Every row gives one point. Examples show where two turns around zero, p and q, send a point. Where does a point land after both, in the order given? Backwards means that the second turn is done in reverse. Each puzzle has new turns, and all numbers are rounded.

Turn p:
[-35  22] => [-34  23]
[41  9] => [41  8]
[ 14 -20] => [ 13 -20]
[-10  -7] => [-10  -7]
[-9 -4] => [-9 -4]
Turn q:
[-33 -11] => [-34  -5]
[ 27 -12] => [ 25 -16]
[ 6 23] => [10 22]
Where do these land?
p, then q: [ 32 -14] => [ 29 -20]
q, then p backwards: [-33  -2] => [-33   2]
q, then p: [ 1 17] => [ 4 16]

Turn p:
[-18 -36  20] => [ 20 -33  22]
[ 9 31  4] => [-16  28   3]
[-11  29 -11] => [-31  10  -5]
[ 19 -24 -13] => [ 26  -6 -20]
Turn q:
[ 11 -18  -6] => [ -3 -14  17]
[27 33 11] => [ 42   1 -13]
[-28  -8  20] => [-18  30   4]
[-32  -3 -13] => [-31   5 -15]
[ 13  33 -17] => [ 21 -15 -30]
[  8 -37   4] => [-12  -7  36]
Where do these land?
p, then q backwards: [ 8 23 21] => [-11 -14  27]
p, then q: [ -1 -22   7] => [ 8 -7 21]
q, then p: [ 12 -14 -14] => [ 16 -14  10]
q, then p: [-21  -4  19] => [-25  11   8]
p, then q: [ -4  54 -11] => [-20  24 -46]
q, then p backwards: [  6 -37 -22] => [-42  -1  11]

Turn p:
[-27 -32 -13 -24] => [ 34 -26  -1 -26]
[-8  9  7 20] => [-18  -6 -13   8]
[35 15 19 30] => [-20  25  -4  41]
[11 29 25  2] => [-29   4  20  18]
[ -7 -25 -11 -28] => [ 33  -9   9 -18]
[-23 -24 -12 -18] => [ 25 -20  -3 -23]
[ 19  28 -15  17] => [-24  32  -7   0]
Turn q:
[-13  -8 -11  -5] => [ -9  -9  -9 -11]
[ 10   3 -35  10] => [-26  -4 -18  21]
[ 13 -18 -11  25] => [-25 -10  17  16]
[ 42 -11   8  -1] => [ 15 -15  18  34]
[-45   1  -6  -9] => [ -9   4 -18 -41]
[ 25   1  22 -28] => [ 40 -10   4  13]
[-32  31  33   8] => [ 14  44   7 -31]
Where do these land?
p, then q backwards: [  8 -19 -16  17] => [  1  24  -5 -19]
q, then p: [-24  -1  50   6] => [-6  3 53 16]
p, then q backwards: [27 26  7 -4] => [ 5 11  6 36]
p, then q: [-25 -13 -23  14] => [ -6 -27 -26   8]
p, then q: [ 14   8 -19 -32] => [38 13 -3  4]

Turn p:
[ 30  33 -12 -22] => [ 32   0 -31  25]
[-14 -36 -17   4] => [-28 -25   4 -19]
[ -3 -33  14  -4] => [ -4 -21  26 -14]
[23 19 14 14] => [10 15  7 30]
[-36  17   0   8] => [-10  31  -8 -23]
Turn q:
[-3 16  5 -3] => [12 10 -1 -8]
[-23  20  -9 -16] => [ 18  11  26 -13]
[ 59  -4  35 -14] => [ 25 -15 -57  29]
[-10 -14  -3  36] => [-38   7  -3  -8]
[-30 -34 -14  24] => [-46   2  25   6]
[ 16  17 -15 -18] => [ 25 -18  -1 -12]
[-10  -2   1  -9] => [ 4  4 11  6]
Where do these land?
q, then p: [  8 -13   4 -18] => [-16  -3  12  13]
q, then p: [-20  19  -5   4] => [27  7 -1 -2]
q, then p: [ -4  20  13 -11] => [14  1 -9 21]
p, then q: [ 26 -12 -17 -11] => [-30 -16   0   9]
q, then p: [19 21 -5  2] => [  8 -24 -14   3]
q, then p: [-59  15   1   8] => [43 42  8 -5]
p, then q: [ 30 -51   7  27] => [-40  36  -2  36]
